Rows are points. Examples show where two turns around zero, p and q, send a point. Where does a point land after both, in the order given? Backwards means that the second turn is done in reverse. Each puzzle has new turns, and all numbers are rounded.

Turn p:
[-46,18] -> [-37,33]
[44,-10] -> [38,-24]
[21,13] -> [24,5]
[-18,-21] -> [-24,-14]
Turn q:
[-43,14] -> [-35,29]
[-4,-13] -> [-8,-11]
[47,-1] -> [43,-18]
Where do these land?
p, then q backwards: [-12,53] -> [-13,53]
p, then q: [26,-26] -> [2,-37]
p, then q: [-12,9] -> [-3,15]
q, then p backwards: [-2,-37] -> [-3,-37]

Turn p:
[25,47,21] -> [22,28,-45]
[21,-7,-31] -> [-9,-34,-15]
[-24,-17,14] -> [-1,10,31]
[37,-6,-6] -> [19,-27,-19]
[-58,-18,2] -> [-30,21,48]
Turn q:
[-37,-23,2] -> [-33,-16,23]
[21,-32,8] -> [8,-35,-15]
[43,28,19] -> [52,12,-11]
[-27,27,-29] -> [-27,40,3]
Where do these land?
q, then p backwards: [11,38,-5] -> [-5,21,34]
q, then p: [-40,-4,-24] -> [-22,36,20]
p, then q backwards: [1,-19,-38] -> [-15,-40,1]
q, then p: [-18,44,11] -> [20,35,-28]
p, then q backwards: [19,-47,19] -> [9,-7,53]
q, then p: [27,-12,37] -> [33,-34,2]

Turn p:
[4,-31,18,-2] -> [3,-4,36,-3]
[19,67,9,22] -> [24,49,-48,10]
[-20,1,14,1] -> [-18,13,7,-7]
[-3,-32,9,-42] -> [-1,-26,28,-38]
[-1,-6,-50,21] -> [-9,-33,-21,37]
Turn q:
[23,-37,22,36] -> [50,15,9,29]
[-32,18,-5,-22] -> [-34,-20,10,-13]
[-26,19,-26,17] -> [-37,20,15,5]
[15,28,11,46] -> [15,48,21,-17]
[22,-31,-19,-34] -> [5,-24,-45,19]
[-3,2,17,-43] -> [0,-40,-10,-21]
Where do these land?
p, then q backwards: [-16,-14,19,15] -> [-22,8,-7,21]
p, then q: [22,3,2,9] -> [13,17,-9,-5]
q, then p backwards: [-7,12,-18,14] -> [-19,5,14,12]
p, then q: [-12,17,39,28] -> [-17,18,20,-41]
p, then q: [13,-7,-6,-97] -> [9,-74,-63,11]
q, then p backwards: [15,-29,-15,-7] -> [12,15,-26,18]
p, then q: [-15,18,-20,38] -> [-23,35,20,16]

Turn p:
[11,-15,80,-11,-43,-17] -> [-12,10,31,-9,-86,-18]
[7,-17,-9,-35,-37,31] -> [13,-45,-20,-27,-22,-10]
[21,5,-18,-27,0,-32] -> [-16,-17,2,18,12,-39]
[-44,7,-21,-32,49,21] -> [-14,4,0,-52,58,6]
[-12,16,9,50,-27,29] -> [11,19,-29,10,-27,49]
[-23,20,7,11,3,-8] -> [-23,19,-4,0,2,15]
[22,13,-23,-1,30,8] -> [19,10,-13,7,34,-17]
[18,-29,-25,45,25,-33] -> [21,1,34,54,29,14]
Turn q:
[-22,-2,6,-29,-22,24] -> [-25,17,-1,-6,8,38]
[29,-43,-5,-15,19,-42] -> [-1,-43,-9,-42,-27,-25]
[19,-41,2,33,-19,37] -> [37,-25,-28,17,-11,41]
[-21,38,-17,22,14,46] -> [18,35,-10,32,48,3]
[18,36,-10,-38,-11,-33] -> [-46,21,-2,-3,-23,-35]
[-11,29,-44,34,-7,-20] -> [-12,-15,2,48,24,-35]
[19,43,-1,-17,18,-49] -> [-21,19,15,-7,-18,-62]
[-5,-24,47,1,5,-14] -> [19,-7,34,-27,-23,16]
[-27,-36,21,9,2,49] -> [30,-3,0,-12,23,58]
Where do these land?
q, then p backwards: [-18,24,8,34,-13,-45] -> [24,-32,8,-4,3,-51]
p, then q: [45,-21,7,-21,2,39] -> [-15,-16,-25,-11,-52,-24]
p, then q: [-26,33,35,7,-8,-42] -> [-19,20,45,31,29,17]
p, then q: [-56,31,18,-7,-14,-21] -> [-29,18,25,4,48,32]
q, then p: [36,-21,-40,-28,13,8] -> [-14,-49,-4,6,41,-2]
p, then q backwards: [23,-30,-28,-3,-25,36] -> [22,-46,-5,37,13,4]
q, then p backwards: [14,-56,3,-8,32,26] -> [-13,-11,-17,-12,-6,66]
p, then q: [-16,40,-4,26,14,-2] -> [2,24,-4,21,39,-15]
